Rows are points. Examples show where two turns around zero, p and q, send a point. Write where each new point lands after one turn and then the other. Backwards means that the second turn is done in reverse. Each puzzle has new turns, and all numbers are rounded.
In the rows, zero is written as 100.

Turn p:
[66,154,83] => [103,157,134]
[77,57,116] => [80,57,120]
[137,117,128] => [144,96,79]
[120,72,73] => [72,90,67]
Turn q:
[102,106,84] => [115,109,99]
[51,156,107] => [69,168,94]
[77,84,63] => [123,107,60]
[160,87,118] => [112,57,146]
[111,66,128] => [82,59,101]
Where do these land?
q, then p: [101,74,164] => [65,65,148]
q, then p: [70,112,57] => [104,146,72]
q, then p: [153,88,71] => [123,61,58]
p, then q backwards: [110,91,99] => [94,88,100]
p, then q: [66,136,109] => [69,106,139]

Turn p:
[82,83,133,119] => [98,63,111,77]
[111,112,114,114] => [111,87,114,113]
[73,129,114,124] => [73,79,132,113]
[118,80,90,28] => [126,162,85,64]
[116,94,49,115] => [92,109,56,132]
Turn q:
[104,122,74,94] => [118,115,83,80]
[113,74,77,113] => [96,67,84,86]
[109,94,76,62] => [77,116,81,69]
[124,133,119,95] => [117,120,133,85]
[50,76,154,136] => [91,81,118,181]
Where do these land?
q, then p backwards: [92,60,93,114] => [88,90,91,140]
p, then q: [96,84,74,75] => [116,126,79,87]
q, then p: [118,129,76,114] => [133,128,94,107]
q, then p: [125,99,176,108] => [120,48,148,68]
p, then q: [70,129,81,89] => [115,123,97,138]

Turn p:
[113,122,102,126,85,85] => [102,97,112,140,96,107]
[94,116,82,77,101,96] => [95,107,87,95,121,121]
[102,47,107,176,139,99] => [119,63,85,117,63,19]
[112,106,110,76,86,124] => [97,106,112,79,86,128]
[103,84,80,61,91,101] => [107,131,82,74,106,115]
[105,105,105,77,118,96] => [114,93,102,82,117,110]
[88,88,115,80,91,91] => [99,119,116,83,111,93]
[82,132,100,127,89,108] => [67,83,107,128,100,106]
Turn q:
[103,163,110,115,109,115] => [88,102,88,145,55,116]
[65,104,117,126,118,109] => [64,90,112,130,113,96]
[114,80,89,106,127,136] => [94,84,81,97,97,54]
[109,90,114,84,71,83] => [109,124,96,78,112,121]
[72,88,110,75,97,73] => [96,119,138,86,116,109]
[120,98,98,113,108,80] => [126,100,94,114,111,99]
[117,78,64,82,71,104] => [122,82,91,52,96,103]
Where do these land?
p, then q: [78,69,105,87,136,86] => [140,119,132,97,99,86]
q, then p backwards: [88,96,98,70,96,104] => [94,85,119,87,89,113]
p, then q: [113,134,135,136,101,82] => [85,109,71,122,150,95]
p, then q: [120,100,104,121,47,105] => [74,95,73,114,96,145]
p, then q: [115,105,86,90,105,144] => [85,88,94,56,88,99]
p, then q backwards: [121,103,98,104,91,71] => [114,110,108,105,115,72]
q, then p: [65,93,75,94,124,109] => [105,116,131,88,109,67]
